Each row of a before or after table is a point. The points were changed in one or more steps. Then noise was added and the rows were shuffled. The steps act on columns, c1 being the first. Name the steps. A step turns or swaps two columns, mirrors them in a line or flattens them onto one, adds a multiple of one to another, or multiplies or shifts one. Angles are multiples of 10 degrees, from the lower column toward the higher: turns from -170 to 170, lines from 10 to 170 but not 90. Use the fewest steps. Two steps may share a column if one is a turn and the other turns, adds or multiplies; they go together, in the order done. Otherwise the lowest column goes first.
(in the rows, 128 means zero)

Before (8 x 3)
[[146 182  61]
 [145   7 146]
 [166 152  85]
 [192 129 106]
 [132 127  99]
 [104 145 132]
 [165  81 131]
 [ 91 156  79]]
After (8 x 3)
[[181 148  60]
 [126 133  99]
 [  6 147 148]
 [ 80 165 129]
 [156  90  79]
 [128 191 105]
 [151 163  84]
 [147 102 130]]
Steps: swap c1 and c2

Before (12 x 8)
[[ 56 112 110 136 141 101  83  94]
 [ 36  60  74 163 174 115 181 151]
 [ 16 139  49 148 135 129 130 112]
 [126 165 142 196 116 149 118 131]
 [144 157 116  87 138 113 184 110]
 [139 164 198  73 208 117 133  88]
 [165 139 155  83 133 139 101 111]
 [ 50  90  35 165 156 193  88 114]
 [142 171 216  48 122 133 135 167]
 [116 176 108 133 173 135 108 168]
 [145 174 217  84 131 167 169 117]
 [ 68  79  48 174 137 113 112 133]]
After (12 x 8)
[[187  92  91 157 154 188  34 180]
 [131 165 117 194 119 152 145 129]
 [204 137 135 151 137 127  50 211]
 [110 178 161  83 138 165 214 123]
 [164 179 108 136 170 142 112 112]
 [ 93 140  99  76 134 139 161 115]
 [136 175 134  46 130 129 216  87]
 [216  63 181 158 169 118  80 166]
 [179  77 107 176 141 112  51 169]
 [102 155 182  94 140 112 112 136]
 [ 93 163 138  73 206 119 204 153]
 [165 110  79 131 141 100 115 204]]
Steps: turn c1 and c8 by -140 degrees; swap c3 and c7

Before (8 x 12)
[[ 60 208 209 124 126 117 116 153 108 126 125  63]
 [148 197 114  97 106  82 108  99 112 135  27 141]
 [ 69 157 176 114 135 154 123 180 101  99  82  67]
 [143 107 192 120 162 138 215 113  50 135 152 159]
 [ 47  98 111 115 125  73 114 162 100 162 139 126]
 [130 116  85  75  83 174 225  71 161  73 121 160]
 [101 109 123  56 141 103 221 142 164 175  18 158]
 [159 191 128 128  68  99 115 173 121 153  82  80]]
After (8 x 12)
[[102 239 122 174 140 101 230  85 162 179 123  51]
 [157 174 127 108  67  99 114  94 122 150  56  77]
 [144 109 194 145 166 138 210 130  49 135 156 156]
 [126 143  82 206  85 172 224 155 166  72 131  83]
 [ 70 163 177 122 135 156 123  85  97 101  89  43]
 [ 60 119 204 119 128 122 108 108 108 121  49  57]
 [152 223 106 157 112  83 104 128 109 134  34  95]
 [ 54 123 113 115 133  73 108  97 102 156 162 104]]
Steps: mirror c2 and c11 in the line at 130 degrees; add 1.5 times c4 to c12; turn c4 and c8 by 150 degrees
